Each row is a point. The points of each table are mixes of a few directions, plus a little noise. How many directions does each table use, and how many do they share? Where both have some left over, give the other angles between the two spaces (their principal angles), to ten degrees, smallest first.
In the rows, zero is written as 100.

First:
123	53
65	173
98	105
88	128
116	67
112	75
Second:
110	103
92	95
38	82
161	116
Directions: first 1, second 1, shared 0; angles 80

First, 8 rows:
92	56	97	93	74	101
124	142	101	91	96	124
89	81	99	101	101	91
78	84	102	119	130	69
88	64	98	98	87	93
121	130	99	88	85	126
91	102	103	111	121	85
115	140	100	98	106	114
Second, 9 rows:
94	87	100	101	100	94
109	119	100	97	100	109
145	195	102	87	102	144
92	84	100	102	100	93
92	85	100	103	100	92
101	103	100	100	100	101
99	98	100	100	100	99
81	62	99	106	99	82
85	68	100	104	99	85
Directions: first 2, second 1, shared 1

First (9 x 9):
116	87	83	110	82	70	107	96	129
91	80	148	109	105	116	101	99	84
111	131	149	57	124	107	61	121	97
113	139	25	116	99	100	111	92	112
93	65	127	128	90	98	115	98	105
83	108	5	113	92	89	114	112	128
114	115	119	50	105	103	85	76	55
57	44	148	111	101	118	107	114	87
123	129	91	108	104	100	99	93	103
Second (9 x 9):
55	104	89	151	86	80	95	95	95
109	93	167	50	121	109	70	149	142
54	111	71	107	82	86	94	83	89
106	98	84	121	95	94	110	96	107
120	101	66	82	92	103	116	85	105
118	99	66	128	92	94	122	84	103
133	87	187	62	136	128	77	138	98
93	100	131	91	110	107	87	108	86
112	106	41	106	86	100	128	61	74
Directions: first 5, second 4, shared 2; angles 30, 60

First (9 x 12):
115	103	108	104	114	108	91	86	94	73	92	97
122	75	130	120	81	126	128	71	110	115	86	90
71	128	65	75	117	69	69	138	92	91	119	111
83	127	74	80	124	77	66	126	89	76	111	108
97	86	105	105	80	103	119	97	108	130	101	97
131	79	132	122	93	128	121	65	105	94	81	91
87	132	71	80	132	78	60	126	85	63	108	109
108	89	112	108	91	109	113	88	104	108	94	95
90	81	105	105	66	101	131	102	113	154	106	97
Second (11 x 12):
94	86	104	104	78	101	122	100	109	134	104	98
100	99	100	100	99	100	101	100	100	101	100	100
117	138	89	88	161	96	42	101	75	8	90	105
95	88	103	104	80	102	119	100	108	130	103	98
102	104	99	98	107	100	94	100	98	90	99	101
99	99	101	100	97	100	102	100	101	104	100	100
117	139	88	87	163	96	40	101	75	5	89	105
97	92	102	103	87	101	112	100	105	120	102	99
94	87	104	104	79	101	120	99	108	131	103	98
97	93	102	102	90	101	110	100	104	115	101	99
89	75	108	108	59	102	138	99	116	162	107	96
Directions: first 2, second 1, shared 1

First, 10 rows:
85	128	111	96	112	79	97	85	101	84	107	85	115	122	92	111	114	64	81	133
89	102	98	109	64	123	91	109	93	132	76	100	99	91	152	68	152	126	91	112
107	56	139	123	114	168	97	72	89	127	73	98	73	85	114	129	55	124	94	92
139	102	141	146	107	150	121	81	90	118	87	102	40	94	64	136	44	110	117	80
66	98	100	69	140	61	92	82	108	59	124	86	153	127	91	121	91	59	70	128
130	111	71	94	72	65	75	140	106	130	114	96	92	69	113	77	138	102	123	83
110	117	80	108	92	65	121	139	105	89	139	109	132	109	94	89	102	112	102	70
109	102	125	133	88	160	130	79	88	107	67	115	51	104	87	102	76	128	111	93
78	93	80	65	121	79	105	84	108	57	99	110	109	113	71	98	85	82	106	108
87	92	55	58	90	50	72	129	111	97	114	99	135	86	124	69	143	94	104	101
Second, 8 rows:
121	78	100	102	86	123	87	130	78	94	88	108	89	78	118	126	71	80	91	91
80	87	31	83	74	95	67	113	93	114	93	94	130	75	81	104	80	104	120	146
60	105	134	115	119	98	124	62	148	121	102	100	70	110	103	45	163	168	95	86
137	112	137	106	107	104	121	102	86	82	101	105	89	119	115	113	97	71	92	66
108	112	5	81	52	87	62	110	78	147	96	81	157	84	88	97	93	101	148	152
105	100	81	82	88	103	108	108	86	73	87	118	100	103	96	96	88	85	110	98
88	109	143	98	138	87	130	84	114	54	113	108	87	128	83	106	97	81	78	80
100	100	168	131	132	106	104	89	121	117	119	85	76	102	112	114	112	110	64	82
Directions: first 6, second 5, shared 2; angles 50, 60, 70

First:
113	121	108	113	79	113	124	89	44	116	102	108	93	90	100	121	135	83	93	102	100	94	85	119	94	90	119	140	127	111	114	138
107	106	102	109	80	107	100	87	68	91	123	108	106	95	108	116	116	93	99	97	111	117	95	100	100	94	110	128	115	103	108	122
92	86	119	89	112	82	119	121	127	92	99	114	117	96	93	93	69	112	126	83	93	121	93	76	101	127	85	95	84	110	94	43
107	100	112	98	119	108	97	112	111	114	68	105	94	76	79	104	100	101	56	118	90	66	97	118	90	97	99	94	103	79	81	101
77	84	8	88	96	55	21	52	51	42	94	122	126	157	123	131	133	115	112	75	119	130	136	79	124	79	113	60	81	134	124	149
83	89	76	81	113	88	72	106	163	108	76	64	92	132	117	66	74	114	108	102	94	72	123	85	115	94	80	38	76	96	89	76
116	112	131	116	100	103	161	109	51	121	97	126	96	84	75	116	118	85	127	91	92	115	68	120	85	120	114	153	114	123	124	96
124	109	114	134	104	143	92	82	63	92	135	108	91	65	79	125	126	86	54	136	117	106	94	137	81	82	127	148	121	63	100	159
104	94	129	110	120	119	133	120	157	123	120	66	81	103	96	59	64	99	139	113	99	106	96	104	97	114	86	99	86	80	101	63
82	96	99	64	79	86	79	120	162	102	84	77	110	103	137	72	66	117	86	84	88	72	115	58	114	102	72	51	94	97	67	54
Second, 8 rows:
117	93	124	88	62	131	40	104	146	138	124	77	111	95	90	91	98	87	120	105	106	108	123	105	115	77	69	108	95	85	100	116
106	86	76	117	90	110	59	75	87	99	139	77	97	141	97	102	119	87	144	101	113	136	122	107	114	76	104	107	91	106	139	149
107	103	104	98	78	119	66	88	126	117	121	85	103	101	106	88	101	96	120	107	120	108	118	108	107	86	87	104	95	88	98	116
115	68	143	84	94	98	84	154	106	123	77	104	116	89	49	126	94	85	71	82	33	93	85	80	108	96	79	103	108	114	111	79
75	121	81	105	150	59	195	104	54	55	53	138	88	83	120	107	92	124	55	95	94	70	62	93	73	141	135	86	110	112	76	55
85	97	46	130	138	71	138	71	30	52	107	107	84	144	111	113	119	104	117	94	106	124	91	102	94	107	143	96	98	124	137	126
108	90	134	83	93	102	95	135	118	119	80	105	110	78	76	109	90	96	74	93	67	85	90	89	102	102	82	101	106	101	89	75
87	144	92	95	94	110	123	68	133	97	99	105	92	69	152	65	88	122	99	122	162	76	108	117	87	115	100	95	97	71	49	84
Directions: first 6, second 3, shared 1; angles 40, 90

First, 10 rows:
96	109	109	98	102	104	95	105	100	104	100	88	103	97	105	106	98	98	95	106	108	94	106	96	91	101	108	103	94	100	96	117
85	103	105	109	129	104	106	108	83	95	102	76	94	88	114	102	101	109	103	89	114	106	102	103	85	105	97	105	108	96	93	105
105	100	110	78	103	98	90	107	107	90	97	54	115	110	99	106	123	107	126	89	95	99	95	93	95	110	91	93	107	101	82	121
100	100	100	105	85	102	101	93	104	109	102	126	92	96	96	101	94	98	83	111	96	97	103	102	107	98	108	101	95	105	106	88
113	93	79	108	83	94	104	90	107	102	101	147	100	108	89	88	83	85	94	107	93	101	97	103	118	86	99	99	91	99	120	79
106	80	79	124	64	99	116	73	104	115	106	195	71	93	79	88	84	97	65	114	76	105	97	116	136	92	103	97	101	110	127	32
111	95	99	82	103	93	94	104	108	86	95	69	116	116	95	98	119	103	131	85	91	103	91	96	103	105	84	92	109	98	90	109
81	106	114	108	121	108	104	107	85	101	102	77	89	83	114	108	103	113	92	97	112	102	106	103	85	108	104	105	107	100	90	106
97	109	115	90	99	104	92	107	103	102	98	74	107	100	106	110	106	102	100	105	105	92	105	94	89	105	107	101	95	101	89	124
106	106	90	100	111	95	97	106	100	94	99	92	114	109	104	93	89	86	113	96	113	101	99	95	93	89	98	103	91	92	105	119
Second, 10 rows:
124	100	131	123	124	76	70	111	108	116	75	91	68	129	144	105	94	100	98	84	82	72	95	75	90	130	74	94	63	124	145	73
113	100	116	112	112	87	84	106	104	108	87	96	83	115	123	102	97	100	99	91	91	85	97	87	95	116	86	97	80	112	124	86
92	100	90	92	92	108	110	96	97	95	108	103	111	90	85	99	102	100	101	105	106	110	102	108	103	90	109	102	113	92	85	109
90	100	87	90	90	110	112	95	97	94	110	104	113	88	82	98	103	100	101	107	107	112	102	110	104	88	111	102	116	90	81	111
84	100	79	85	84	116	120	93	95	90	117	106	121	80	71	97	104	100	101	111	112	119	103	117	107	80	117	104	125	84	70	118
108	100	111	108	108	92	90	104	103	106	91	97	89	110	116	102	98	100	99	94	94	90	98	91	96	111	91	98	87	108	116	91
85	100	80	85	85	115	119	93	95	90	116	105	120	81	72	97	104	100	101	110	111	118	103	116	106	81	117	104	124	85	71	117
117	100	121	116	117	83	79	108	106	111	83	94	78	120	131	103	96	100	99	89	88	80	97	83	93	121	82	96	74	116	132	81
96	100	94	96	96	104	105	98	99	97	104	101	106	95	92	99	101	100	100	103	103	105	101	104	102	95	105	101	107	96	92	105
92	100	90	92	92	108	110	96	97	95	108	103	111	90	85	99	102	100	101	106	106	110	102	108	103	90	109	102	113	92	85	109
Directions: first 4, second 1, shared 0; angles 90
